Each point is reached from the start by the listed moves, each made once or not at all, plus a little noise. Say if it took an odd or an even number of moves. Then give how often each move was made.
(in the rows, 128 means zero)

Moves:
(1): [141 166  86 143 141]
(2): [134 196 151 129 123]
Start: [132 123 122 166 129]
Points:
[143 158  82 177 143] => odd (1, 0)
[152 234 104 181 136] => even (1, 1)
[135 189 145 170 128] => odd (0, 1)

Moves:
(1): [151 143 145 144 128 117 151 142 121]
(2): [ 90 121 143 134 125 178 150 172 123]
(3): [149 114 157 119 157 127 107 126 137]
(4): [ 79 110 157 162 139 107 115 137 108]
(5): [124 124 104 164 176 120 138 129 138]
(6): [134  74 145 138 133 155 143  94 159]
(7): [116 125 133 109 133 101 147 149 150]
(8): [155 119 112 147 109 138  90 173 129]
Start: [119 116 117 126 123 111 134 121  94]
Points:
[ 83  83 104 197 173  66 108 198 107] => even (0, 0, 0, 1, 1, 0, 1, 1)
[ 83  68 164 177 146 146  83 214  79] => even (0, 1, 1, 1, 0, 0, 0, 1)
[128  95 151  90 152  80 135 139 120] => even (0, 0, 1, 0, 0, 0, 1, 0)
[ 92  70 178 204 197  98 142 249 101] => odd (1, 1, 1, 1, 1, 0, 1, 1)
[ 88  39 188 114 160 160 170 152 152] => even (0, 1, 1, 0, 0, 1, 1, 0)

Moves:
(1): [140 121 118 113 132 100 119 124 124 108 122 122 145 131 132]
(2): [112 156 145 137  99 107 116 128 122 114 140  96 136 124 127]
(3): [135 149 137 119 108 141 156 162 148 129 127 116  87 116 113]
(4): [140 113 127 145 135  99 127 127 116 132 103 133 120 135 134]
(5): [119 151 163 137 149 107 145 116 112 114 144 136 155 106 117]
(6): [137 155 130 132 117 145 123 138 113 120 123 125 133 116 121]
(7): [121 140 121 132 117 142 158 101 103 108 129 107 112 119 125]
(8): [113 114  89 122 112 131 146 169 141 124 112 144 128 125 118]
(9): [130 157 101 134 148 160 133 131 159 114 117 164  98 140 159]
(10): [143 131  81 128 122 131 131 130 141 164 157 135 126 141  82]
(11): [146 111 120 144 148 102 133 144 119 123 168 114 129 134 139]
(12): [129 121 124 113 122 139 133 118 127 133 134 160 113 111 153]
Start: [126 111 131 103 121 103 117 145 145 137 127 137 124 126  89]
Points:
[153 156  71 109  92  75 153 235 160  81 118 158  60 104 134] => odd (1, 1, 1, 1, 0, 1, 0, 1, 1, 0, 1, 1)
[149  88  80  74 103  77 165 222 164 113 150 154  84 102 105] => odd (1, 0, 1, 0, 0, 0, 0, 1, 0, 0, 1, 1)
[159 170  35  84 114 153 147 121 142 114 140 183  82 116  93] => even (1, 0, 0, 0, 0, 1, 1, 0, 1, 1, 0, 1)
[161 189  62 131 112  48 166 237 160 100 159 143 100 111  52] => even (1, 1, 1, 1, 1, 1, 0, 1, 1, 1, 1, 0)
[119 167  97  89  75  51 166 206 165 122 162 118 134 101  10] => even (1, 1, 1, 0, 1, 0, 0, 1, 0, 1, 0, 0)
[105 201 138 100  61  80 188 187 112  57 126  87 122  65  46] => odd (1, 1, 1, 0, 1, 1, 1, 1, 0, 0, 0, 0)
[145 193  53  91 117 123 174 221 189 113 131 182  99 106  37] => odd (1, 0, 1, 0, 1, 1, 0, 1, 1, 1, 0, 0)
[140 143 122 122 119   7 116 129 120 130 153 118 165 123  43] => odd (1, 1, 0, 1, 1, 0, 0, 0, 0, 1, 0, 0)

Moves:
(1): [142 158 127 147 138 150 140 126 133 116 131 126 126 132 129 142 112 143
 153 116 114 133 131 134 137]
(2): [136 142 129 126 115 116 131 138 119 137 124 120 133 134 155 143 114 113
 139 135 135 107 137 140 140]
(3): [130 131 139 139 123 131 125 112 130 119 118 127 121 130 128 131 118 128
 134 155 136 140 133 124 139]
(4): [112 107 146 113 119 121 142 126 124 138 158 135 133 137 112 116 107 129
 139 108 120 147 143 143 120]
(5): [147 147 140 133 138 114 143 123 144 131 117 138 136 132 145 132 138 120
 125 136 110 143 126 128 130]
(6): [126 125 129 138 133 124 135 111 117 127 124 130 147 139 116 124 114 136
 121 130 125 117 151 136 131]
(7): [137 133 135 141 134 119 133 131 125 123 122 132 105 118 138 137 135 123
 125 124 135 132 124 126 145]
(8): [124 136 123 118 121 134 135 135 133 134 132 111 136 134 129 116 136 119
 122 111 127 142 139 126 128]
(9): [133 136 131 135 138 140 107 130 135 132 124 133 124 119 147 130 135 137
  96 135 120 136 121 120 132]
(10): [146 155 134 144 135 123 116 113 134 141 129 122 133 130 126 132 130 117
 132 122 135 132 140 132 113]
(11): [128 126 110 140 136 122 112 144 127 129 134 127 119 147 126 108 128 131
 126 143 160 129 121 131 116]
(12): [101 111 134 143 137 147 126 131  90 132 133 156 122 146 113 120 127 126
 153 135 132 123 135 118 139]
(13): [120 126 142 136 129 123 124 155 149 115 120 124 125 139 111 120 113 119
 152 131 148 119 128 125 131]
(14): [128 127 127 112 123 115 106 131 134 110 139 139 115 141 120 123 143 136
 123 114 119 137 126 138 133]
(15): [146 124 135 121 119 120 118 144 121 137 147 116 148 132 157 134 157 123
 145 106 149 130 114 128 164]
(16): [109 123 143 132 126 124 136 133 117 118 110 127 124 133 129 129 112 115
 146 135 152 133 100 132 137]
(17): [115 124 121 139 142 132 140 134 128 120 139 113 147 124 136 152 125 116
 146 114 105 115 134 127 138]
(18): [119 135 147 121 119 125 126 126 132 134 136 130 120 141 137 142 137 147
 122 133 137 135 129 120 124]
(19): [117 130 128 149 124 143 139 109 158 118 117 135 119 147 114 139 125 126
 127 139 112 111 118 139 127]
(20): [119 120 127 147 124 128 117 122 140 139 119 125 120 130 127 109 127 140
 146 117 108 143 134 114 112]
(21): [129 129 137 128 143 123 133 126 144 136 118 122 124 118 132 112 135 124
 128 133 136 122 135 148 122]
(22): [129 138 108 134 134 129 136 124 133 118 126 117 135 118 144 118 116 117
 135 120 127 100 126 112 132]
(23): [155 125 128 124 146 137 123 131 121 111 126 130 117 139 151 136 134 125
 113 123 118 117 126 119 123]
(24): [149 120 119 103 147 103 128 123 137 139 113 136 134 125 135 130 116 117
 134 107 151 139 153 135 148]
Start: [116 152 132 106 128 156 151 155 116 118 123 138 126 121 126 128 129 129
 140 142 122 123 140 168 100]
Points:
[177 162 165 165 186 126 115 190 161 118  95 134 111 154 195  90 164 128
 139 140 150 132 141 162 124] => even (0, 0, 0, 0, 1, 1, 1, 0, 1, 0, 1, 0, 1, 0, 1, 0, 0, 0, 0, 1, 1, 0, 1, 0)
[181 249 163 165 198 163 170 168 164 108  99  97 163 153 196 159 108  90
 158 119  86  98 198 197 116] => odd (1, 1, 0, 0, 1, 1, 0, 1, 1, 1, 0, 0, 1, 0, 0, 0, 1, 0, 0, 0, 1, 0, 1, 0)
[185 209 186 143 181  97 167 142 147 104  84 131 134 163 196 199  95  82
 177 146 149 111 212 174 154] => odd (0, 1, 1, 0, 1, 1, 1, 0, 0, 1, 0, 0, 1, 0, 0, 0, 1, 1, 0, 0, 0, 0, 1, 1)
[144 183 199 164 169 123 117 158 112 143 161 140 120 209 219 124 165 115
 171 114 123 166 205 181 146] => even (0, 1, 1, 1, 1, 1, 1, 1, 1, 1, 1, 1, 0, 1, 1, 0, 1, 1, 0, 1, 1, 0, 1, 0)
[108 123 156  97 170 117 167 155 128  51 117 134 141 169 127 127  46  87
 203 102 139 108 179 179 152] => even (0, 0, 1, 1, 0, 1, 0, 0, 0, 0, 0, 0, 1, 1, 0, 1, 1, 0, 0, 0, 0, 1, 1, 1)
[ 97 111 198 132 141 159 160 165  80 124 128 139  97 158 162  89 135 100
 210 110 155 172 143 166 151] => even (0, 0, 1, 1, 0, 0, 1, 1, 0, 0, 0, 1, 0, 0, 1, 1, 0, 0, 0, 1, 1, 0, 1, 0)

Moves:
(1): [137 129 123 129 118 120 136 130 122 148 119 129 118 129 120 130 134 137
 132 129 120 111 128 113]
(2): [136 119 132 164 144 138 130 146 136 114 123 136 148 142 148 115 134  97
 133 143 160 107 116 119]
(3): [103 118 133 112 108 134 133 127 124 147 131 111 134 122 143 150 126 143
 141 117 140 143 135 136]
(4): [151 126 134 124 137 143 122 143 124 125 125 134 128 133 134 119 155 115
 116 121 131 140 120 113]
(5): [126 124  93 114 125 126 132 117 119 129 143 137 123 137 136 125 134 112
 125 115 146 137 112 126]
(6): [163 130 128 123 111 138 107 143 143 125 103 157 141 137 126 130 147 138
 141 131 140 121 136 101]
(7): [130 136 128 120 109 133 118 109 130 148 122 139 128 111 133 130 117 120
 136 134 124 130 145 132]
(8): [130 118 128 126 137 119 118 122 124 124 134 129 132 136 137 128 133 119
 132 131 109 126 131 131]
(9): [110 125 143 144 125 124 125 120 135 137 126 141 109 133 122 129 132 125
 127 123 122 111 130 132]
(10): [157 129 121 134 112 156 131 134 152 125 115 137 122 126 110 143 122 133
 115 147 118 122 115 101]
(11): [143 134 120 128 130 140 141 126 116 129 126 135 133 135 112 123 132 145
 133 131 111 141 125 126]
(12): [126 145 126 117 122 133 131 128 131 120 105 143 120 121 142 134 124 120
 134 128 118 122 120 117]
(13): [114 150 124 106 108 142 135 125 130 146 135 138 145 137 119 130 103 134
 126 136 137 116 126 124]
(14): [129 124 126 123 111 110 133 142 121 129 110 122 145 133 147 129 124 129
 106 115 138 138 134 124]
(15): [149 115 138 141 137 139 118 133 127 123 109 138 143 128 116 150 106 133
 119 114 133 124 135 125]
(16): [135 113 132 124 126 122 114 135 135 113 104 131 147 119 115 122 125 128
 142 116 116 132 118 124]
(17): [110 107 130 137 128 148 120 146 120 101 129 120 115 118 134 118 131 136
 137 136 127  99 136 103]
(18): [129 126 132 133 122 147 138 141 131 122 154 127 141 128 122 123 111 154
 140 109 127 126 126 115]
(19): [148 127 139 121 132 138 134 115 130 133 120 124 106 147 108 119 136 118
 129 124 112 121 128 140]
(20): [118 145 127 127 119 130 117 112 119 125 129 109 135 120 135 123 135 134
 147 114 121 135 126 117]
(21): [132 125 137 122 119 101 120 124  98 117 114 121 139 115 138 131 125 130
 126 131 124 148 111 141]
(22): [127 134 108 143 130 140 111 135 128 147 140 102 149 129 131 120 130 139
 124 122 146 136 123 141]
(23): [104 134 125 118 105 132 126 145 130 127 135 129 123 123 129 140 117 105
 148 127 143 133 141 133]
(24): [146 141 123 132 133 136 111 124 130 149 127 136 120 144 131 111 124 128
 126 139 138 140 122 114]
Start: [128 151 122 109 132 116 141 133 117 108 122 141 150 134 110 133 109 141
 130 109 123 145 138 126]
Points:
[183 181  89  72  84 215 117 178 130 126 110 192 191 176  90 148  94 126
 153  55 172 137 123  80] => even (0, 0, 0, 1, 1, 1, 0, 0, 0, 0, 0, 1, 1, 0, 1, 0, 0, 1, 1, 0, 0, 1, 1, 0)
[234 171 130  59  24 152 105 126 103 141  15 169 195 137 109 142 107 199
 189  83  56 174 117  40] => odd (1, 0, 1, 0, 0, 1, 1, 1, 0, 1, 1, 1, 0, 1, 0, 1, 0, 1, 1, 1, 1, 0, 0, 1)
[109 142 108  84  54 169 117 187 119  82  98 215 177 157 131 162  63 138
 159  66 156  89 157  51] => odd (0, 0, 0, 0, 1, 1, 0, 1, 1, 0, 0, 1, 1, 1, 1, 0, 1, 1, 0, 0, 0, 0, 1, 0)
[172 133 152  95  95 182 132 144  67 119  46 175 176 145 131 146 101 125
 161 124 104 110 129  85] => odd (1, 1, 1, 1, 0, 0, 1, 1, 0, 0, 1, 1, 1, 0, 1, 0, 1, 0, 1, 0, 1, 0, 0, 0)
[179 191 107 119  79 179  92 208 139 128  45 210 227 184 131 101 121 107
 153 105 185 146 113  56] => even (0, 1, 0, 1, 0, 1, 0, 0, 1, 0, 1, 1, 1, 1, 0, 1, 0, 0, 0, 0, 0, 1, 1, 1)
[217 140 137 136 126 189 142 177 102  82 107 183 230 164  95 145  80 147
 118 121 119 143  92  68] => odd (0, 1, 0, 1, 0, 0, 0, 1, 0, 1, 1, 0, 1, 0, 1, 0, 0, 1, 0, 0, 1, 0, 0, 0)
[128 191  96  93  29 177 162 110  95 153  97 182 180 126 123 156  77 161
 182 102 125 129  90  59] => odd (1, 1, 1, 0, 1, 0, 1, 0, 1, 1, 1, 1, 1, 0, 0, 0, 0, 1, 0, 1, 1, 0, 0, 0)
[185 159 104 132  83 171 126 169  97 151  69 136 249 163 124 156  55 172
  99 125 187 180  99  96] => even (0, 1, 1, 0, 0, 0, 0, 0, 0, 1, 1, 0, 1, 1, 1, 0, 0, 0, 0, 0, 1, 1, 0, 1)
[164 141 117  96  79 116 115 179  84 111  60 194 174 141 127 141  86 118
 136  41 141 173 100  62] => even (1, 0, 0, 1, 1, 0, 0, 0, 1, 0, 0, 1, 0, 1, 1, 1, 0, 1, 0, 0, 1, 0, 1, 1)
[128 140 119 128  76 171 107 187 136 123 109 163 192 141  75 110  99 207
 173  86 134  71 138  52] => even (1, 0, 0, 0, 0, 1, 0, 0, 1, 0, 0, 0, 1, 0, 0, 1, 1, 1, 0, 0, 0, 1, 0, 0)

Moves:
(1): [118 110 122 134 125 130 117 139 136 132 118 122 110 120 126 110 122 119
 118 117 114 150 134 137 134 117]
(2): [140 136 129 133 129 109 117 124 131 132 122 130 114 126 117 137 145 123
 138 125 131 139 148 139 119 124]
(3): [140 118 132 125 162 134 125 143 131 139 139 125 143 132 138 131 125 115
 112 163 114 122 116 118 131 121]
(4): [136 104 122 119 142 132 163 130 113 104 128 158 153 119  98 120 123 142
 132 146 150 127 121 115 121 103]
(5): [149 139 143 124 130 129 154 120 127 126 126 128 140 125 124 123 140 132
 119 137 109 152 137 122 140 143]
(6): [115 119 113 127 135 109 127 132 127 107 121 136 132 136 143 136 130 141
 129 142 151 122 131 122 151 115]
(7): [124 128 118 135 127 118 132 127 116 130 141 138 129 126 125 146 112 142
 130 149 133 125 113 134 143 117]
(8): [108 119 135 147 124 120 114 122 110 122 130 144 139 111 111 131 131 114
 120 121 137 131 125 128 122 132]
(9): [126 142 138 142 122 124 101 116 130 103 150 112 124 121 133 131 121 114
 148 114 111 126 120 124 144 105]
(10): [123 132 131 129 115 108 130 129 118 124 127 141 103 107 125 111 136 103
 153 129 121 140 138 127 108 115]
(11): [118 111 117 128 102 126 143 133 135 139 152 147 168 108 113 147 139 108
 121 118 164 127 143 117 126 130]
(12): [112 131 123 125 135 113 130 139 142 126 115 117 131 128 130 147 126 130
 139 123 139 135 124 133 129 113]
(13): [139 130 126 128 125 137 123 128 140 130 127 132 142 118 131 110 116 137
 121 125 110 111 129 131 117 139]
(14): [129 141 129 128 129 141 123 148 130 127 116 136 128 130 121 139 131 122
 139 141 119 129 128 133 144 132]
(15): [119 140 135 108 138 114 135 130 105 110 131 133 117 128 117 120 128 116
 124 127 115 133 130 143 138 137]
(16): [123 129 148 138 111 123 122 135 134 119 135 129 152 132 133 122 121 131
 122 140 148 131 133 130 121 128]
(17): [114 128 136 118 112 114  97 131 140 135 110 141 133 107 130 128 129 131
 114 126 129 138 118 115 120 104]
(18): [105 133 103 134 119 112 116 127 137 112 122 126 125 132 115 135 147 135
 149 137 126 132 138 124 114 131]
(19): [165 127 140 122 132 126 121 132 117 111 131 125 129 116 136 119 130 131
 135 119 128 145 120 133 115 161]
(20): [113 131 137 121 142 136 123 126 141 122 136 125 119 117 119 126 132 137
 131 129 136 142 134 138 139 128]
(21): [114 117 126 111 136 107 134 148  91 122 124 120 108 123 115 153 110 143
 134 136 125 120 140 110 150 136]
(22): [137 106 164 111 127 136 121 131 131 124 125 130 120 123 133 133 120 126
 110 151  92 108 115 139 124 134]
(23): [111 117 128 124 126 131 115 136 118 120 123 135 137 131 148 143 129 133
 130 112 123 131 134 131 125 110]
(24): [122 115  99 121 121 109 139 121 130 160 123 115 149 155 127 128 132 148
 161 123 144 120 130 125 144 136]
Start: [112  95 130 132 176 134 137 107 130 146 178 117 121 140 137 115 104 121
 141 117 131 113 113 143 117 152]
Points:
[ 60  35 157 110 153  90  72 139 143 103 184 177 195  53 146 173  93 141
 116 123 166 119  89 156 119 124] => odd (0, 0, 0, 0, 0, 1, 1, 1, 0, 0, 1, 1, 1, 0, 0, 0, 1, 0, 1, 1, 0, 1, 1, 0)
[109  46 160 150 141 112  89 119 135 110 215 135 161  62 123 136  69  88
 132 100 105 117  88 164 119 150] => odd (1, 0, 0, 0, 0, 0, 1, 1, 1, 0, 1, 1, 1, 0, 0, 0, 0, 0, 1, 0, 0, 1, 0, 0)
[  7  66 148 103 192  31  62 187  98 145 135 139 111  95 101 150 110  94
 183 142 132 184 155 158 150  94] => even (1, 1, 1, 0, 0, 0, 0, 1, 0, 1, 0, 1, 0, 1, 1, 1, 1, 0, 0, 1, 1, 0, 1, 1)
[128  46 154 118 189 113 102 131  94 107 173 195 178  56 132  80  97 105
 136 132 117 133  92 113  51 115] => even (0, 0, 1, 1, 0, 0, 0, 1, 0, 1, 0, 0, 1, 0, 0, 0, 1, 0, 1, 0, 0, 0, 1, 0)
[ 73  66 113 154 126  62  85 129 145 130 199 188 233  74  64 120 134  82
 206 159 171 118 137 103  85  90] => odd (0, 1, 1, 1, 0, 0, 0, 1, 1, 1, 1, 0, 1, 1, 0, 1, 1, 1, 0, 0, 0, 0, 0, 1)
[ 60 108 166  92 173  79 153 164 105 109 182 136 157 109  96 194 125 117
 160 126 157 173 185 159 169 153] => even (0, 1, 0, 0, 1, 0, 0, 0, 0, 0, 1, 1, 0, 1, 1, 1, 0, 0, 0, 1, 1, 0, 1, 0)
[ 44  50  96 161 142  90  85 158 126 144 206 118 199 118  94 146  93 100
 180 143 132 102 143 110 155 152] => odd (1, 0, 1, 0, 0, 0, 0, 1, 1, 0, 1, 0, 1, 1, 0, 1, 0, 1, 0, 0, 1, 0, 0, 1)
[ 70 115 191 155 190 112  94 138 135  93 197 130 156  94 140 138 116  70
 175 144 105 171 123 145 138  98] => even (0, 0, 1, 0, 1, 0, 0, 1, 1, 1, 0, 1, 0, 1, 0, 1, 0, 0, 0, 1, 0, 0, 1, 0)
[104  45 141  91 233  74 103 165 124  86 162 112 109  98 147 170  96 173
 143 190  72 157 135 160 157 152] => even (1, 1, 1, 0, 1, 1, 1, 0, 0, 0, 0, 1, 1, 0, 0, 0, 0, 1, 1, 1, 1, 1, 1, 0)
